Each row of a before or after table is a point. One or more steps were done to the points. Then noise was added and the rows were shuffled. The steps act on columns, c1 being the first. Write out the steps. A step turns or swaps two columns, mirrors them in a line or flattens them onto one, adds a multiple of one to another, or multiplies or shifts one. Angles are multiples of 10 degrees, from the lower column toward the higher: turns from -170 to 170, lines from 10 to 170 but not 90. Use the fewest steps. Two steps may share a column if one is a turn and the other turns, adds or multiplies; they go together, in the order done. Otherwise the lowest column goes first.

Before:
[[ -4  -4 -26]
 [-20 -38  26]
 [ 44   6 -30]
 [-15  35 -36]
 [  9  19  -8]
 [-10  -8   0]
 [  9  40 -10]
 [ -8 -36  58]
 [-13 -24  28]
 [  4 -41  44]
 [ 13  -6 -24]
 [ 18  26   8]]
After:
[[  -7   99  -12]
 [  44 -103   11]
 [  15   64  -14]
 [  17  -95   28]
 [  -5   46  -11]
 [ -18  -15  -21]
 [  52  -89   28]
 [  -4  -21   10]
 [ -39   88    1]
 [  23  -60   21]
 [ -13   15  -52]
 [ -26  -10   -5]]
Steps: turn c1 and c3 by -70 degrees; multiply c2 by 2.5

Before:
[[  21   35   28   16   15    6]
 [  -3   -2  -17   16   47  -13]
 [  -9  -46  -50   11    8  -66]
 [  23   24    3    2    5  -25]
 [  44  -80   19  -87  -10  -62]
 [  12    7   -2   -4   -4  -53]
 [  10   23  -13   21   44   -6]
 [  -7  -73   31  -83   39  -76]
 [ -14  -33    6   -3  -32  -50]
 [  26   -4    9   55   54  -43]
 [  -9   -8  -35   16   30  -64]
 [   5   25  -43   -7   35  -10]
 [   4 -104    1  -44   -5  -46]
 [  29   18  -42   27   33  -30]]
After:
[[ -5  14  -1 -41 105 -46]
 [-12  -4  -1  -5  -6 -54]
 [-23   8  28  16 -34   4]
 [-20  -1   2   0 -23 -22]
 [ 13  32 -34  15   2 -67]
 [-27  29 -46  29 -23 -28]
 [  5  45 -18  15  -5 -11]
 [ 12 -24   7  -5  40 -52]
 [-26  52   7  53  -2 -45]
 [-42   5  15 -88  78 -62]
 [ -9  40 -16  24 -30  -4]
 [  6  50  30 -83  65 -78]
 [  6  16 -51  12  43 -70]
 [ -6  30 -44  -8 -33 -10]]
Steps: multiply c1 by -1; turn c2 and c5 by -100 degrees

Before, 10 rows:
[[  0 -14 -53  25  30 -50  43  33]
 [ -7  68  45 -76 -13 -47  53 -41]
 [ -2 -30 -45 -15 -32 -47  86   2]
 [ 40  -9  34  -9 -33  68  27  50]
 [-22  11 -13   7 -10   6   1 -20]
 [ -2  24  23 -13 -61 -29  62  49]
 [-46 -34  34  -4  21  39  -8  73]
 [ 12  41 -13 -43 -17  21 -29   4]
 [-33   8   6  24  44 -46 -29 -25]
 [ 52 -20 -31  -8 -50 -58  -6 -34]]
After, 10 rows:
[[-35 -21  -8  23  46 -51  19 -26]
 [ 54  16 -24  -5 -47 -55  15 -34]
 [-21  -8 -16   8  -9   7  -9 -22]
 [ 39  22  44 -10 -32  70 -18  49]
 [-50  25  44  -4  23  39  22  74]
 [ -3   9  26 -10 -63 -29 -67  50]
 [ -3  68 -12 -16 -34 -47 -61   1]
 [ -8 -35  28 -77  -9 -49 -80 -38]
 [  1  33 -39  24  30 -51 -28  32]
 [ 13 -52 -37 -48 -16  19   3   6]]
Steps: turn c2 and c7 by -150 degrees; add 0.5 times c2 to c3

Before (8 x 11):
[[ 35   7  50  -9  28  14 -12   3 -60  -1 -12]
 [ 22  38 -34 -21 -28  16  35  17 -28   3 -12]
 [-30 -33  -2 -21 -27  -6  -9  28  -7  25 -23]
 [ 38 -35 -13  40  26 -29  48 -16   7  -1  -6]
 [ 16 -40 -32 -23 -28 -15 -20 -15  23  -7   8]
 [ 24 -32  18  26 -31 -30  27 -14 -31  -8  16]
 [ 31 -35  51 -25 -21  -8 -16  35  50  -5   1]
 [-15 -11 -24  -5  25   3 -13  47 -64  11  11]]
After (8 x 11):
[[ 36   7  60 -10  29  14 -32   2 -60   1 -12]
 [ 29 -35  62 -26 -21  -8 -39  34  50  -6   1]
 [ 37 -35  -4  41  25 -30 121 -15   9  -2  -6]
 [ 24 -31  28  26 -32 -27  68 -14 -31  -6  17]
 [-29 -32   7 -22 -27  -7 -22  27  -6  25 -23]
 [ 14 -39 -21 -23 -29 -14 -49 -16  23  -6   7]
 [-15 -10 -14  -5  25   4 -35  46 -63  11  12]
 [ 22  38 -23 -20 -28  17  89  17 -26   5 -12]]
Steps: shift c3 by 10; multiply c7 by 2.5

Before (10 x 14):
[[  -4   -3   54   -5  -28  -10   -4   10   12 -116    4  -19   22   66]
 [   8   15   38    5  -16   26    1    0   31   31   -2   -7  -17  -22]
 [  -7  -10   10   19  -42   27  -53   33   32   32   31    4   16   -5]
 [  39    8   16  -10  -28   17   -3  -11   21  -51  -20   16  -93   13]
 [  -8   -6   11  -31  -25   24  -17  -15   -9    4  -62    7   23  -15]
 [  10    7   34   -1  -45   31  -33   18  -23   26   32  -17   22  -18]
 [   9  -52   48  -14  -25   -3   -1   -7   -4  -30  -17  -33   14  -25]
 [  -9   19   13   44  -30  -23  -58   -5   16   -9   34    2  -30  -25]
 [  -9  -10   29   19    2   33  -71   11  -13   34   21  -19   20   -8]
 [  30   10    5  -19  -11    3  -14   32   20   27   34  -44  -23  -26]]
After:
[[  -3   -3   53   -4  -27  -11   -4 -122   13  -24    4  -21   21   54]
 [  -9   20   12   44  -30  -23  -58    9   16  -26   34    2  -30   -6]
 [  38    8   16   -8  -27   18   -3  -48   21  -23  -20   16  -93    6]
 [  -9   -6   13  -31  -25   23  -17    7   -8   -9  -63    7   23  -18]
 [  -8  -10   10   18  -42   25  -52   38   33   17   32    3   16   20]
 [   8  -49   49  -15  -25   -4   -2   -6   -4  -40  -17  -34   12   -5]
 [  10   14   37    5  -15   26    1   36   31    4   -3   -8  -17  -14]
 [  -8   -9   28   18    2   33  -73   33  -11   15   20  -20   20   -1]
 [  30   11    4  -18  -11    0  -18   47   20   -1   34  -46  -23   15]
 [   9    8   34   -1  -46   32  -32   35  -24    4   31  -17   20    5]]
Steps: turn c10 and c14 by -50 degrees; turn c8 and c14 by 70 degrees

Before, 9 rows:
[[-10  66  11  18  18  41  33 -54  26  -3  24 -30  26 -15 -10  -4  21  42
  -12 -13]
 [ 52  30  46 -18  16 -24 -66  32  29  18 -47  17  62  -1  14  -7 -33 -33
    2  40]
 [ 31 -17  -2  54  11 -10  24  19  32   0  58  -8  -1 -20 -61  25   7 -15
    0 -38]
 [ 58  52  43  37  -7 -37  42   3 -44 -15  65  29  28 -11  82   5 -31 -27
  -18  60]
 [  2  -9 -20  22  65 -25  14   4  23 -45  39  41  16  30  32  23 -47 -69
  -15  22]
 [ 24  25 -35  76 -77  -6  49  -2  20  19  23 -22  33   8  17  48  28  25
  -47  49]
 [ 12 -33 -45  20  13  -3  50  -1  48 -45  35  57 -40   6   1  46 -89 -16
   17 -40]
 [ 75  71 -41  56  14  24  19 -34 -22 -53  -6 -29   6  15  25  48 -44 -76
    9 -11]
 [ -8   3 -15 -84  47  13 -43 -45  16 -30   5  59  15 -35  34  43 -17 -70
  -39 -23]]
After (9 x 20):
[[  5   3 -13 -86  46 -50  28 -44  16 -29  -1  59 -18 -23  33  44 -19 -68
  -39 -22]
 [ 47  22 -12  72 -80  23 -42  -2  23  20  -6 -26 -38   4  15  47  29  25
  -52  48]
 [ 35 -34 -25  17  12  26 -44  -3  49 -45 -47  59  26  -1   7  50 -91 -16
   20 -37]
 [ 86  70  17  56  15  -2 -24 -32 -23 -54   5 -29  -1  28  28  49 -45 -79
   13 -11]
 [ 24 -13  15  54  11  -1 -26  15  32  -1 -57 -10 -17 -21 -62  24   6 -15
   -1 -38]
 [-18  66   4  15  19 -26 -43 -55  26  -2 -13 -30 -32  14 -12  -7  19  40
  -11 -14]
 [ 11  29  68 -15  17  -7  68  30  26  13  63  14 -41 -15  14  -3 -36 -32
    2  41]
 [ 18  54  71  37  -7  32 -27   5 -42 -18 -51  29 -46 -32  82   3 -30 -28
  -15  65]
 [ 15  -9 -15  21  63  40   2   1  22 -45 -29  38 -28   7  32  23 -46 -66
  -15  21]]
Steps: turn c1 and c3 by 40 degrees; turn c6 and c14 by 40 degrees; turn c6 and c7 by -160 degrees; turn c11 and c13 by -160 degrees

Before, 12 rows:
[[-23  37  17  25  54 -57 -29 -91  43  41 -21  12  42 -58 -46  24 -39  25
   -3 -16 -19  -4 -64  63  47 -14  -5   3  53  24   9 -19]
 [ 50 -22  61 -43  57   1  34 -13 -39   7   2  43 -50  64 -53 -47  17 -27
  -35  38  62   7  43  37 -38 -20 -52  53 -36  28 -35  67]
 [ 34 -72 -28  -2 -21 -73 -21  19 -40  48 -67 -52 -45  31 -62   8  45 -14
    2 -15  18  12 -19 -11  23  20 -40  35   1  22  51  54]
 [  7  -8  -4 -43   4 -78  23  -7   2  36 -17 -22 -63  13  -2 -10 -50 -62
   54  74 -33 -42  -4  24 -74 -70 -10 -17  60 -47   3 -34]
 [-27   1 -35  23 -33   8 -38  15  34   8 -57  26 -70 -16  -8  25 -63 -22
   55 -33 -19  55  21 -13  42  26  47  53  24 -57  29 -23]
 [ 70 -27 -26  16  12  30 -31 -20  12  50 -13 -65 -46   5  26  21  -8 -73
  -62  36  -8 -49  53 -42  17  32 -34 -29 -22  41 -23   7]
 [ 35  -2 -30  12 -13 -17 -48 -18  47  28  22  42  -5  61 -75  34  25   7
   30 -23 -17 -23  40  33 -61 -13   2 -13  27   6 -30  62]
 [ 32 -54  46 -25 -16 -15   6 -18 -32  72 -46   5   8 -23   9 -27 -21  18
  -14   3   7  26 -41   0  -8 -52 -42 -14  41 -10 -48 -53]
 [  1 -67  -9  -9 -27 -19 -11 -16 -18 -16  36 -12   8  30  44  23 -44   3
  -53 -36  43   7  48  -3 -62   5  17  11  42 -68  36  32]
 [ 10  29  20  12  -5  20 -67 -82 -21 -25 -32 -46   5  56  29 -18  29 -43
   14  10 -34 -10  -8 -14 -20 -27 -29  23  40 -52 -15  52]
 [ 41 -47  70 -28  -7 -39  43 -17  -5  -6 -27 -15  -9 -53 -29  48  21 -22
   41  11  45  -8 -19  -1  40 -19 -20 -35  36 -56  11  -3]
 [  1 -25 -15  72 -38  -2 -28 -48 -51  45 -45  -3 -12  -1 -36   6  37 -76
   -7 -39 -45  54 -10  18  32 -49  44  75  29 -43  -2  65]]
After:
[[ 14 -16  17 -14 -12 -10 -61 -82 -12 -26   5 -50   6   2  31 -15  28 -50
   -5  34 -36 -10 -12 -22 -19 -26 -30  22  45 -55 -12  57]
 [ 41 -37  67  44   1  20  43 -16 -26  -9  14 -17 -11 -21 -28  43  20  23
   56  23  48  -6 -13  -4  39 -22 -14 -41  32 -64  13  -2]
 [-28  29  15  13  53  67 -27 -90  54  40 -22  12  43  -6 -41  26 -40  -2
   15  15 -19  -2 -63  61  51 -18 -12   3  47  21   5 -19]
 [ 17 -55  -6  74   5  49  25 -13  -7  35  71 -33 -64 -14  -2  -3 -50 -28
   39  33 -32 -44  -4  21 -80 -70 -18 -20  54 -45  -1 -27]
 [ 54 -20  58  46  62 -17  39 -12 -44   8  30  41 -48  20 -48 -46  15   2
  -57   9  67   6  40  36 -40 -24 -56  54 -42  31 -38  67]
 [ 71 -78 -18 -27  18 -25 -30 -18   3  52  36 -64 -45  17  19  16  -7 -14
  -59  18  -8 -54  52 -44  20  40 -37 -30 -22  42 -21   8]
 [-30 -23 -32 -27 -32   6 -36  16  30   7 -45  23 -65 -26  -6  27 -61  -3
   54  53 -23  61  19  -7  40  27  45  61  22 -58  34 -23]
 [ 33 -10  46  28 -20 -10   6 -20 -45  75  -4   4   3   4   8 -26 -17  44
   -3  52   9  26 -44  -3 -12 -46 -40 -19  41 -10 -45 -56]
 [ 28 -37 -27  40 -18  66 -22  23 -62  47 -30 -59 -46  -2 -56   9  43  43
   -9  60  14  13 -14  -9  20  20 -36  34   2  28  50  50]
 [ 37   1 -32   1 -13  12 -50 -15  48  31 -24  40 -11   0 -72  41  25  19
    1 -29 -18 -23  45  33 -53 -13  -1 -11  17   5 -30  64]
 [  1 -26 -11  20 -23   7  -6 -18 -38 -19 -29 -14   4  21  42  17 -43  48
  -61 -44  41   7  48  -5 -58   6  16   5  42 -60  40  33]
 [  2 -67 -15 -56 -38  39 -23 -53 -55  47 -49  -7  -6   7 -33   8  35 -35
  -11  38 -42  56 -10  19  32 -49  39  76  29 -42  -1  66]]
Steps: turn c2 and c9 by 20 degrees; turn c2 and c18 by -60 degrees; turn c4 and c6 by 150 degrees; turn c11 and c20 by -80 degrees; flatten c14 and c19 onto the line at 110 degrees
